Rows are points. The points of each table are mixes of a few directions, plus a little noise. Count the directions of each table, and those that both share. Where both have some left over, give the other angles between the two spaces (their principal angles), to ten degrees, smallest first.

First (5 x 2):
[[-0.60 -0.34]
 [ 0.15  0.09]
 [ 0.56  0.31]
 [ 0.41  0.22]
 [-0.55 -0.30]]
Second:
[[-0.09  0.15]
 [ 0.21 -0.40]
 [ 0.40 -0.71]
 [-0.14  0.27]
 [-0.15  0.29]
 [ 0.20 -0.36]
 [-0.43  0.79]]
Directions: first 1, second 1, shared 0; angles 90

First (5 x 4):
[[-0.01  0.00 -0.01  0.00]
 [-0.37  0.17 -0.54 -0.45]
 [ 0.66 -0.30  0.97  0.80]
 [-0.23  0.09 -0.33 -0.27]
 [-0.05  0.03 -0.09 -0.08]]
Second (8 x 4):
[[ 0.23 -0.55 -0.97 -0.28]
 [-0.13  0.32  0.56  0.16]
 [-0.26  0.64  1.10  0.32]
 [-0.04  0.11  0.18  0.06]
 [-0.04  0.11  0.18  0.05]
 [ 0.01 -0.02 -0.04 -0.01]
 [ 0.20 -0.48 -0.84 -0.25]
 [ 0.05 -0.12 -0.19 -0.05]]
Directions: first 1, second 1, shared 0; angles 60

First:
[[ 0.17  0.39  0.03  0.32  0.11  0.11  0.26  0.33  0.05]
 [-0.20 -0.44 -0.02 -0.37 -0.12 -0.12 -0.29 -0.38 -0.07]
 [-0.33 -0.73 -0.05 -0.59 -0.20 -0.20 -0.49 -0.61 -0.12]
 [ 0.22  0.48  0.03  0.40  0.15  0.12  0.34  0.42  0.08]
 [-0.44 -0.96 -0.06 -0.79 -0.27 -0.25 -0.63 -0.80 -0.16]
 [ 0.16  0.35  0.02  0.28  0.10  0.11  0.24  0.29  0.05]
 [ 0.41  0.89  0.07  0.73  0.26  0.26  0.58  0.76  0.15]]
Second:
[[ 0.47 -0.02  0.38  0.71 -0.15  0.23  0.37 -0.10 -0.50]
 [ 0.64  0.43  0.62  0.76  0.43  0.02  0.68  0.44 -0.03]
 [-0.36 -0.57 -0.38 -0.34 -0.59  0.15 -0.52 -0.58 -0.36]
 [-0.32  0.58 -0.17 -0.03  0.36 -0.55  0.48  0.05  0.75]
 [-0.12 -0.91  0.09 -0.94  0.02  0.07 -0.94 -0.09 -0.19]
 [-0.18 -0.20 -0.26 -0.23 -0.27  0.16 -0.33 -0.13 -0.14]
 [-0.22 -0.04 -0.13 -0.08 -0.08 -0.18  0.04 -0.29  0.10]
 [ 0.27  0.44  0.07 -0.02  0.41  0.23 -0.03  0.87  0.23]
 [-0.18  0.27 -0.23  0.18 -0.12 -0.12  0.26 -0.16  0.15]]
Directions: first 1, second 4, shared 1

First:
[[-0.23 -0.39  0.01 -0.44  0.22  0.65  0.02  0.53 -0.24  0.00  0.49  0.29
   0.36 -0.24]
 [ 0.67  0.12 -0.27 -0.33 -0.14  0.33  0.08  0.23 -0.11  0.27  0.18  0.08
   0.25 -0.07]
 [-0.80 -0.02  0.45  0.20  0.43  0.30  0.47  0.44 -0.10 -0.25  0.14  0.28
   0.67  0.11]
 [ 0.40  0.13 -0.61  0.12 -0.35  0.14 -0.30 -0.13  0.17 -0.06 -0.81 -0.43
  -0.12  0.28]
 [-0.24 -0.16  0.47 -0.13 -0.24 -1.15 -0.14 -0.68  0.33 -0.10  0.30 -0.54
  -0.85 -0.20]
 [ 0.14  0.16 -0.24  0.30  0.43  0.86  0.00  0.42 -0.52  0.27  0.07  0.96
   0.46  0.03]
 [ 0.32  0.04 -0.48  0.06 -0.31  0.00 -0.34 -0.22  0.16 -0.04 -0.60 -0.35
  -0.30  0.16]
 [ 0.17  0.48  0.96 -0.09  0.18 -0.77  0.83 -0.10 -0.06  0.30  1.07  0.27
   0.27 -0.21]
 [-0.37  0.08  0.19  0.32  0.11 -0.18  0.09 -0.10  0.07 -0.16 -0.20 -0.03
   0.03  0.13]
 [-0.13 -0.42 -0.47 -0.03 -0.31 -0.15 -0.73 -0.42  0.23 -0.23 -0.60 -0.55
  -0.77  0.02]]
Second (8 x 14):
[[ 1.00  0.45 -0.31 -0.07 -0.37 -0.28 -0.08 -0.35 -0.04  0.41  0.06  0.05
  -0.31 -0.07]
 [-0.73 -0.23  0.14  0.18  0.32  0.22 -0.13  0.03 -0.33 -0.07  0.37  0.64
  -0.11 -0.30]
 [-0.45 -0.15 -0.31  0.67  0.21  0.15 -0.50 -0.20 -0.01 -0.19 -0.85  0.10
  -0.32  0.32]
 [-0.45  0.20  0.21  0.88  0.55  0.08  0.02  0.00 -0.12 -0.08 -0.49  0.44
   0.19  0.41]
 [ 0.34  0.34  0.24  0.23  0.10 -0.20  0.38  0.13  0.25  0.05 -0.38 -0.37
   0.48  0.47]
 [ 0.35  0.07  0.14 -0.92 -0.32  0.31  0.67  0.60  0.08 -0.01  0.64 -0.32
   0.81 -0.24]
 [-0.16 -0.32 -0.61 -0.41 -0.33  0.53 -0.47 -0.05 -0.28 -0.06  0.22  0.27
  -0.45 -0.53]
 [ 0.12 -0.32  0.52 -0.54 -0.17 -0.83  0.09 -0.14  0.46 -0.03  0.37 -0.86
  -0.26 -0.09]]
Directions: first 5, second 5, shared 4; angles 30

First, 10 rows:
[[ 0.50  0.07 -0.74  0.89 -0.10  0.30 -0.28 -0.67 -0.44 -0.03 -0.31 -0.19
   0.81 -0.71 -0.06 -1.05 -0.30  0.74  0.00  0.03 -0.59 -0.28  0.48  0.79]
 [ 0.59 -0.11 -0.14  0.70  0.34  0.08 -0.20 -0.20  0.04 -0.16 -0.08  0.00
   0.72  0.07  0.48 -0.73 -0.05  0.17 -0.38 -0.16 -0.07  0.14  0.32  0.20]
 [ 0.27 -0.06  0.39  0.16  0.45 -0.19  0.15  0.18  0.18 -0.10  0.09  0.06
   0.02  0.38  0.37  0.16  0.17 -0.37 -0.17 -0.22  0.27  0.38  0.10 -0.34]
 [-0.15  0.04 -0.24 -0.08 -0.26  0.12 -0.08 -0.12 -0.13  0.06 -0.07 -0.04
   0.00 -0.25 -0.22 -0.11 -0.10  0.23  0.11  0.12 -0.17 -0.23 -0.05  0.21]
 [ 0.16  0.09  0.39  0.10  0.38 -0.28  0.36  0.10 -0.07 -0.01  0.05 -0.04
  -0.32  0.09  0.04  0.48  0.18 -0.39  0.17 -0.20  0.15  0.38  0.18 -0.32]
 [-0.48 -0.17 -0.36 -0.53 -0.61  0.35 -0.48  0.09  0.27  0.04  0.03  0.12
   0.18  0.09 -0.08 -0.37 -0.18  0.37 -0.24  0.33 -0.04 -0.54 -0.47  0.23]
 [ 0.14  0.07  0.97 -0.13  0.74 -0.58  0.66  0.45  0.13 -0.04  0.22  0.04
  -0.74  0.55  0.22  1.12  0.42 -0.96  0.17 -0.38  0.53  0.79  0.10 -0.87]
 [-0.20  0.25 -0.12 -0.06 -0.20 -0.08  0.28 -0.21 -0.44  0.15 -0.10 -0.17
  -0.47 -0.55 -0.58  0.41 -0.03  0.08  0.56  0.07 -0.27 -0.10  0.12  0.14]
 [ 0.10 -0.30  0.45 -0.19  0.34 -0.06 -0.18  0.48  0.66 -0.18  0.23  0.25
   0.24  0.91  0.72 -0.06  0.18 -0.41 -0.65 -0.13  0.53  0.27 -0.27 -0.48]
 [-0.93  0.10 -0.59 -0.86 -1.08  0.34 -0.23 -0.10 -0.20  0.26 -0.08 -0.06
  -0.45 -0.57 -0.88  0.14 -0.26  0.53  0.42  0.53 -0.35 -0.83 -0.50  0.44]]
Second, 9 rows:
[[ 0.13  0.13 -0.27  0.30 -0.06  0.07  0.01 -0.29 -0.32  0.04 -0.13 -0.12
   0.11 -0.42 -0.22 -0.21 -0.11  0.25  0.18  0.01 -0.28 -0.09  0.22  0.30]
 [-0.56 -0.38  0.65 -1.10 -0.03 -0.04 -0.25  0.89  0.98 -0.08  0.43  0.40
  -0.26  1.25  0.55  0.47  0.26 -0.62 -0.65  0.09  0.82  0.09 -0.84 -0.78]
 [-0.06  0.05 -0.36  0.08 -0.28  0.17 -0.13 -0.22 -0.16  0.05 -0.11 -0.07
   0.15 -0.34 -0.19 -0.28 -0.15  0.35  0.08  0.13 -0.25 -0.26  0.02  0.34]
 [-0.27 -0.02 -0.54 -0.18 -0.54  0.32 -0.35 -0.22 -0.06  0.08 -0.10 -0.02
   0.23 -0.31 -0.27 -0.44 -0.23  0.51  0.00  0.29 -0.28 -0.51 -0.20  0.44]
 [-0.04 -0.17  0.74 -0.37  0.44 -0.28  0.16  0.58  0.52 -0.10  0.28  0.20
  -0.31  0.88  0.49  0.59  0.30 -0.71 -0.30 -0.18  0.62  0.46 -0.26 -0.75]
 [ 0.03  0.09 -0.47  0.25 -0.26  0.18 -0.11 -0.36 -0.32  0.06 -0.18 -0.14
   0.18 -0.54 -0.30 -0.38 -0.20  0.45  0.20  0.10 -0.40 -0.29  0.14  0.46]
 [ 0.71  0.11  0.95  0.57  1.15 -0.66  0.77  0.18 -0.07 -0.14  0.12 -0.03
  -0.42  0.37  0.42  0.81  0.43 -0.93  0.15 -0.59  0.41  1.05  0.57 -0.74]
 [-0.01  0.09 -0.46  0.19 -0.30  0.17 -0.14 -0.32 -0.30  0.06 -0.16 -0.12
   0.16 -0.47 -0.29 -0.37 -0.20  0.46  0.18  0.14 -0.35 -0.28  0.11  0.43]
 [ 0.11  0.10 -0.26  0.26 -0.09  0.06  0.03 -0.26 -0.29  0.04 -0.14 -0.14
   0.12 -0.42 -0.22 -0.20 -0.09  0.26  0.17  0.02 -0.27 -0.10  0.19  0.31]]
Directions: first 3, second 2, shared 2

First:
[[-0.43  0.18 -0.29  0.16 -0.17 -0.31  0.00 -0.07  0.11 -0.21  0.09 -0.55
  -0.28 -0.09  0.05  0.04 -0.07  0.02  0.28  0.25 -0.22 -0.60  0.17  0.29
  -0.10 -0.07  0.04  0.09 -0.41  0.13 -0.46  0.00]
 [ 0.65 -0.26  0.41  0.39 -0.12  0.74  0.32  0.68 -0.26  0.21 -0.05  1.02
   0.59  0.35  0.14 -0.32 -0.22 -0.75 -0.93  0.00  0.79  0.94  0.11  0.14
   1.03  0.00  0.40 -0.61  0.43 -0.82  1.14 -0.45]
 [-0.41  0.37  0.00 -0.24  0.11 -0.46 -0.12 -0.18  0.04 -0.45 -0.01 -0.60
  -0.31 -0.07 -0.03  0.19  0.00  0.28  0.23 -0.18 -0.45 -0.60  0.43 -0.02
  -0.27  0.05 -0.03  0.16 -0.68 -0.02 -0.64 -0.04]
 [-0.49  0.37  0.05 -0.56  0.08 -0.36 -0.24 -0.44  0.00 -0.59 -0.12 -0.45
  -0.43 -0.15 -0.32  0.19  0.17  0.48  0.31 -0.41 -0.54 -0.64  0.17 -0.43
  -0.59  0.23 -0.30  0.14 -0.52  0.07 -0.66  0.08]
 [-0.21 -0.42 -0.13  0.42 -0.41  0.90  0.17  0.25  0.28  0.31  0.11  0.72
  -0.02  0.02 -0.41 -0.12 -0.13 -0.33 -0.03  0.45  0.27  0.02 -0.16  0.02
   0.48 -0.11  0.08 -0.51  0.49 -0.31  0.63 -0.37]
 [-0.09  0.06 -0.37  0.12 -0.48 -0.29 -0.02 -0.14 -0.56 -0.74 -0.15 -0.19
  -0.25  0.15  0.14 -0.61  0.26 -0.32 -0.45  0.26  0.45 -0.18 -0.58  0.06
  -0.17  0.40 -0.14 -0.24 -0.03  0.09 -0.09  0.29]
 [-0.17  0.30  0.30 -0.97  0.32 -0.28 -0.34 -0.62 -0.03 -0.44 -0.24 -0.18
  -0.28 -0.18 -0.46  0.27  0.37  0.75  0.33 -0.80 -0.60 -0.26 -0.10 -0.89
  -0.89  0.31 -0.50  0.26 -0.17  0.21 -0.51  0.27]
 [ 0.76 -0.15  0.12  0.15  0.50 -0.27  0.09  0.15  0.04  0.88  0.10 -0.05
   0.59  0.00  0.59  0.16 -0.12  0.01  0.06  0.03  0.09  0.80 -0.05  0.34
   0.10 -0.33  0.16  0.55  0.39  0.46  0.15  0.29]
 [ 0.41 -0.39 -0.07  0.54  0.14  0.34  0.19  0.33  0.35  1.05  0.25  0.29
   0.44 -0.04  0.26  0.16 -0.26 -0.19  0.20  0.45  0.17  0.54 -0.01  0.49
   0.39 -0.46  0.26  0.19  0.52  0.20  0.44 -0.07]]
Second:
[[-0.44  0.27  0.12 -0.48 -0.29 -0.53  0.26 -0.38  0.33 -0.43 -0.03 -0.30
   0.30  0.36  0.44  0.59  0.80  0.53  0.16 -0.24 -0.59 -0.25  0.15 -0.17
  -0.55  0.33  0.17 -0.06 -0.72 -0.20 -0.58  0.33]
 [-0.03 -0.41  0.16  0.45  0.22  0.33 -0.03  0.12  0.33  0.50  0.08  0.44
  -0.38  0.00 -0.87  0.32 -0.28  0.11  0.22 -0.17 -0.21  0.05  0.25 -0.11
   0.12 -0.38 -0.37  0.08  0.29  0.15  0.31 -0.34]
 [-0.35  0.34  0.21 -0.61  0.10 -0.20  0.50 -0.20  0.12 -0.25 -0.57  0.05
   0.71  0.13  0.72  0.12  0.99 -0.03  0.08 -0.33 -0.19 -0.38 -0.07 -0.30
  -0.48  0.62  0.82 -0.11 -0.75 -0.59 -0.38  0.52]
 [-0.07 -0.09  0.30  0.30  0.90  0.17  0.28 -0.12  0.39  0.61 -0.51  0.76
  -0.12  0.29 -0.24  0.64  0.39 -0.13  0.56 -0.52  0.07 -0.72 -0.10 -0.06
   0.00 -0.17  0.17  0.81 -0.07 -0.30  0.22  0.21]
 [ 0.08 -0.10 -0.32  0.66 -0.67 -0.11 -0.20 -0.12 -0.05 -0.33  0.37 -0.02
  -0.23 -0.02 -0.23  0.03 -0.22 -0.08 -0.49  0.62  0.30  0.37 -0.33  0.37
   0.14 -0.17 -0.43 -0.23  0.34  0.41  0.03 -0.16]
 [ 0.70 -0.03 -0.23 -0.46 -0.29 -0.45 -0.24  0.08 -0.75 -0.25  0.29 -0.57
   0.22  0.15  0.73 -0.76 -0.14  0.06 -0.49  0.15  0.38  0.89 -0.42  0.08
  -0.02  0.20 -0.29 -0.11  0.47  0.44  0.09  0.37]
 [-0.46 -0.12  0.04  0.15 -0.38  0.73 -0.05  0.41  0.21  0.04  0.12  0.03
  -0.07 -0.74 -0.82 -0.35 -0.65 -0.18 -0.11  0.25 -0.36  0.08  0.69 -0.22
   0.20 -0.07  0.22 -0.91 -0.10 -0.18  0.05 -0.79]
 [ 0.55  0.16 -0.29 -0.02  0.41  0.04 -0.50  0.21 -0.57  0.11  0.25 -0.38
  -0.41 -0.18  0.28 -0.59 -0.89 -0.29  0.07  0.20  0.59 -0.05 -0.15  0.38
   0.59 -0.32 -0.26  0.54  0.52  0.27  0.24 -0.11]]
Directions: first 5, second 6, shared 1; angles 30, 30, 60, 70

First:
[[-0.49  0.16 -0.10  0.10 -0.13 -0.38  0.34  0.27 -0.06 -0.42 -0.08  0.12
   0.02  0.49 -0.11  0.05 -0.69  0.43  0.37  0.47  0.07  0.19  0.57  0.20
  -0.48  0.13  0.47 -0.09  0.55  0.14  0.01  0.04]
 [-0.52 -0.14  0.01 -0.13  0.40 -0.02  0.16 -0.74 -0.28 -0.55  0.50  0.11
  -0.06  0.26  0.18 -0.40  0.08  0.76  0.62 -0.53 -0.35  0.15  0.10 -0.30
   0.07  0.66  0.14  0.24 -0.15  0.34 -0.60 -0.52]
 [-0.60 -0.20 -0.28  0.25 -0.21  0.21 -0.26  0.12  0.14  0.26  0.42  0.83
  -0.17 -0.50 -0.02 -0.46  0.11 -0.34 -0.39 -0.22 -0.11  0.09 -0.35  0.03
   0.21  0.39 -0.19  0.33  0.14  0.21 -0.62 -0.75]
 [ 0.06 -0.01  0.11 -0.05  0.06 -0.29  0.21  0.09 -0.07 -0.18 -0.17 -0.34
   0.16  0.35 -0.20  0.18 -0.24  0.36  0.38  0.30  0.07 -0.12  0.41 -0.04
  -0.26  0.02  0.21 -0.10  0.13 -0.09  0.16  0.23]
 [ 0.67 -0.08  0.26  0.09 -0.14 -0.36  0.09  0.58  0.07  0.44 -0.51 -0.70
   0.45  0.17 -0.53  0.53 -0.10 -0.14  0.14  0.73  0.36 -0.49  0.43  0.02
  -0.17 -0.38  0.04 -0.25  0.06 -0.49  0.58  0.69]
 [-0.15  0.33 -0.17  0.11 -0.33 -0.20  0.16  0.61  0.19 -0.14 -0.32  0.16
  -0.09  0.30 -0.03  0.25 -0.67 -0.11 -0.19  0.60  0.24  0.22  0.30  0.44
  -0.46 -0.41  0.40 -0.24  0.54 -0.03  0.43  0.38]
 [ 1.12 -0.03  0.29 -0.52  0.58  0.92 -0.57 -1.01 -0.01  0.43  0.12 -0.43
  -0.27 -0.72  0.68  0.00  1.36 -0.68 -0.65 -1.30 -0.21 -0.04 -1.29 -0.39
   0.98 -0.42 -0.89  0.02 -1.30 -0.07  0.19  0.18]
 [-0.09 -0.06 -0.13  0.09 -0.15  0.15 -0.16  0.14  0.11  0.21  0.10  0.31
  -0.08 -0.33  0.01 -0.14  0.12 -0.31 -0.31 -0.06 -0.02  0.02 -0.24  0.06
   0.11  0.03 -0.15  0.12  0.01  0.01 -0.16 -0.23]]
Second, 10 rows:
[[-0.35 -0.09 -0.04 -0.18  0.18  0.30  0.16  0.50  0.01  0.74  0.16 -0.06
  -0.07 -0.45  0.51  0.07 -0.19 -0.06  0.13 -0.08 -0.07 -0.20 -0.76 -0.73
  -0.12 -0.01  0.15 -0.75  0.42  0.14 -0.18  0.10]
 [ 0.78  0.34  0.06  0.28 -0.55  0.62 -0.44 -0.23  0.60  0.70 -0.84  0.06
   0.23 -0.59  0.24 -0.62 -0.12 -0.46  0.15 -0.27  0.29  0.59  1.05  0.02
   0.09 -1.04  0.05 -0.10 -0.75  0.44  0.60  0.61]
 [ 0.07  0.17 -0.23 -0.66  0.01  0.10  0.18  0.71 -0.21 -0.11  0.26  0.00
   0.33 -0.10 -0.16 -0.07  0.04 -0.09  0.02 -0.22 -0.07 -0.07 -0.62  0.61
   0.01  0.31 -0.23  0.09 -0.25 -0.10  0.34 -0.16]
 [ 0.05 -0.27  0.17 -0.38 -0.12  0.01  0.97  0.42 -0.44  0.62  0.17  0.12
   0.43 -0.53  0.21 -0.11 -0.58  0.92  0.43  0.40 -0.73  0.09 -0.18  0.00
  -0.55  0.38 -0.08  0.01  0.31  0.20  0.06 -0.11]
 [ 0.35 -0.07  0.18  0.23 -0.13 -0.19  0.35 -0.49  0.11 -0.29 -0.14 -0.54
  -0.12  0.36 -0.27  0.29  0.07  0.25  0.14  0.12 -0.03 -0.26  0.67 -0.13
  -0.02 -0.03 -0.07  0.06 -0.01 -0.27  0.03  0.25]
 [-0.12  0.44 -0.21 -0.26  0.33  0.03 -0.61  0.26 -0.10  0.00  0.32  0.18
   0.23  0.54 -0.55  0.24  0.30 -0.53 -0.16 -0.06  0.50 -0.11 -0.64  0.87
   0.33  0.17  0.19  0.54 -0.45 -0.79  0.13 -0.26]
 [-0.42 -0.12  0.02  0.28  0.28 -0.13 -0.20 -0.21  0.08 -0.08  0.15 -0.14
  -0.41  0.25  0.12  0.32  0.15 -0.15 -0.14  0.01  0.17 -0.30 -0.27 -0.61
   0.11  0.04  0.18 -0.33  0.42 -0.13 -0.43 -0.01]
 [ 0.44  0.24 -0.15  0.16 -0.25  0.32 -0.43 -0.16  0.69 -0.34 -0.48 -0.65
  -0.38  0.01  0.09 -0.04  0.45 -0.88 -0.15 -0.68  0.55 -0.20  0.48 -0.43
   0.42 -0.68 -0.16 -0.65 -0.38  0.16  0.33  0.61]
 [-0.63 -0.12 -0.02 -0.13  0.42 -0.50 -0.11  0.09 -0.69 -0.30  0.61  0.85
   0.23  0.39 -0.35  0.07 -0.10  0.47 -0.20  0.52 -0.26  0.21 -0.65  0.85
  -0.13  0.79  0.13  0.97  0.22 -0.30 -0.39 -0.87]
 [-0.17 -0.52  0.22  0.66 -0.15 -0.56  0.12 -0.87 -0.03 -0.94 -0.19  0.18
  -0.49  0.13  0.17 -0.15 -0.01  0.53 -0.23  0.26 -0.35  0.24  0.92 -0.44
  -0.15  0.06 -0.16  0.17  0.49  0.64 -0.47 -0.16]]
Directions: first 4, second 6, shared 0; angles 30, 40, 70, 80
